Rows are points. Each copy is the shape, with its points in the same order, turned, moved and blurred by noise. Say if it was mirrored as well.
(in the rows, 128 means zero)

Shape (5 x 2):
[[161 147]
 [ 71 122]
 [168 185]
 [159  91]
 [ 92 119]]
Copy 1 (5 x 2):
[[117 158]
 [133  68]
 [ 89 172]
 [178 154]
 [138  90]]
Copy 1 is: only turned
Copy 2 (5 x 2):
[[152  91]
 [ 99 168]
 [192 101]
 [ 99  82]
 [104 146]]
Copy 2 is: only turned
Copy 3 (5 x 2):
[[169  98]
 [102 180]
 [198 116]
 [119  89]
 [106 146]]
Copy 3 is: only turned
Copy 4 (5 x 2):
[[ 92 133]
 [196 158]
 [ 74 159]
 [134  86]
 [172 146]]
Copy 4 is: mirrored

Shape (7 x 4):
[[153 109 166 160]
 [129 122 120  70]
 [ 98 108 149 194]
 [189 122  77  65]
 [106 171  88 165]
 [122 119 163 165]
 [153  85 103 165]]
Copy 1 (7 x 4):
[[ 89 128 129 177]
 [165 107 176 122]
 [ 82 123  73 141]
 [151 151 230 118]
 [149 179  95 107]
 [104 120 102 164]
 [ 69 147 148 119]]
Copy 1 is: mirrored
Copy 2 (7 x 4):
[[128  77 108 126]
 [147 134 183 164]
 [ 71 105  94 105]
 [188 146 151 214]
 [122 185  95 113]
 [109  96 110 109]
 [109 113  88 177]]
Copy 2 is: mirrored
Copy 3 (7 x 4):
[[144 179 143 165]
 [142  78 124 182]
 [164 179 139 106]
 [140  82  66 226]
 [111 129  80  94]
 [147 167 150 133]
 [176 164  85 159]]
Copy 3 is: mirrored

Shape (9 x 6):
[[161 103 105 188  86  97]
 [125 105  95 128  91 153]
 [166  92 133 144 104 117]
 [126 128 136 107 152 218]
 [ 74 176 174 103 130 120]
 [171 141 109 159 118 133]
 [ 90 193 130  69 148 117]
 [187  89 104 104  83 110]
 [178 147 130 181  46 109]]
Copy 1 (9 x 6):
[[134  95 153  83  45  85]
 [150  95 146  78 118 134]
 [140 119 186  99  79 109]
 [185 110 154 157 162 167]
 [ 75 149 119 151 121 179]
 [169 124 136 114  67 114]
 [105 189  96 129 142 172]
 [160 144 192  49  84 118]
 [142 101 150  83   9 142]]
Copy 1 is: only turned
Copy 2 (9 x 6):
[[ 55  91 103 163 107 107]
 [104 144  78 128 115 131]
 [ 95  92 106 145 101 148]
 [141 171 105 116 171 199]
 [183 159 176 145 127 121]
 [ 97  98 101 156 157 131]
 [203 141 147 111 155  99]
 [117  71  64 131  90 134]
 [ 90  93  88 220 112 107]]
Copy 2 is: only turned
Copy 3 (9 x 6):
[[186  60 163 137 122  98]
 [141  88 124  74 126 119]
 [168  95 151 122 112 141]
 [114 153  75  88 173 157]
 [ 92 189 173 107 144  89]
 [171 106 107 138 122 102]
 [ 59 182 127 113 112  82]
 [163  76 134 103  63 142]
 [226 104 155 116 107  76]]
Copy 3 is: mirrored

Shape (13 x 9):
[[113 141 111 108 113 171 143  90 135]
 [113 126  96 119 165 135 168 162 115]
 [123 133 136  95 140 128 100 110 133]
 [197 128 146  98 158 108 121 127 124]
 [114 124 103 249 143 128 104 123 113]
 [143 125 129 185 161  67 104 103 113]
 [141 134 113 108 162 162 126 110 101]
 [112 126 111  97 135 159 141 120  68]
 [123 187 147 116 163 145 128 104 129]
 [124 127 150 192 109 120 100 164 125]
 [135 135 104 120  53 114 113 132 122]
 [129 151 103 109 173 156 100 117 125]
 [111 118 140 100 133 145 142 121 134]]
Copy 1 (13 x 9):
[[167  96 103 115  89 107 145 132 133]
 [127 135 140 154 148  86 162 139 118]
 [130  98 120 112 123 160 139 116 124]
 [133 159 136 148 122 198 140 135 134]
 [121 122 101 137 180  81  56 120 210]
 [114 141  95 130 181 156  66 136 148]
 [142 124  96 149 120 132 162 109 141]
 [136 136 101 132 107  97 157  86 112]
 [112 115  87 101 121 140 169 154 150]
 [100 129 159 105 141 113  77 116 187]
 [179 133 159  71 115 122  98 104 131]
 [141  98 102 133 146 140 173 115 150]
 [126 103 131 129  97 123 139 133 114]]
Copy 1 is: mirrored
Copy 2 (13 x 9):
[[118 115 130  95 165 137 154 132 127]
 [108  89 131 177 140 143 140 179 146]
 [111 138 142 116 147  85 120 154 131]
 [127 156 165 158 125  99  87 133 178]
 [194 139  69 134  59 138 160 193 116]
 [177 162  84 158 102  82 120 174 157]
 [141 120 170 129 154 127 132 165 143]
 [145  91 150 132 175 138 110 168 124]
 [138 122 158 139 144  81 169 128 128]
 [142 121  92 139  61 115 110 149  98]
 [111 151  88 123 149 145  88 112  94]
 [122 145 168 130 144 115 152 178 127]
 [105  95 131 117 144 111 127 143 143]]
Copy 2 is: mirrored
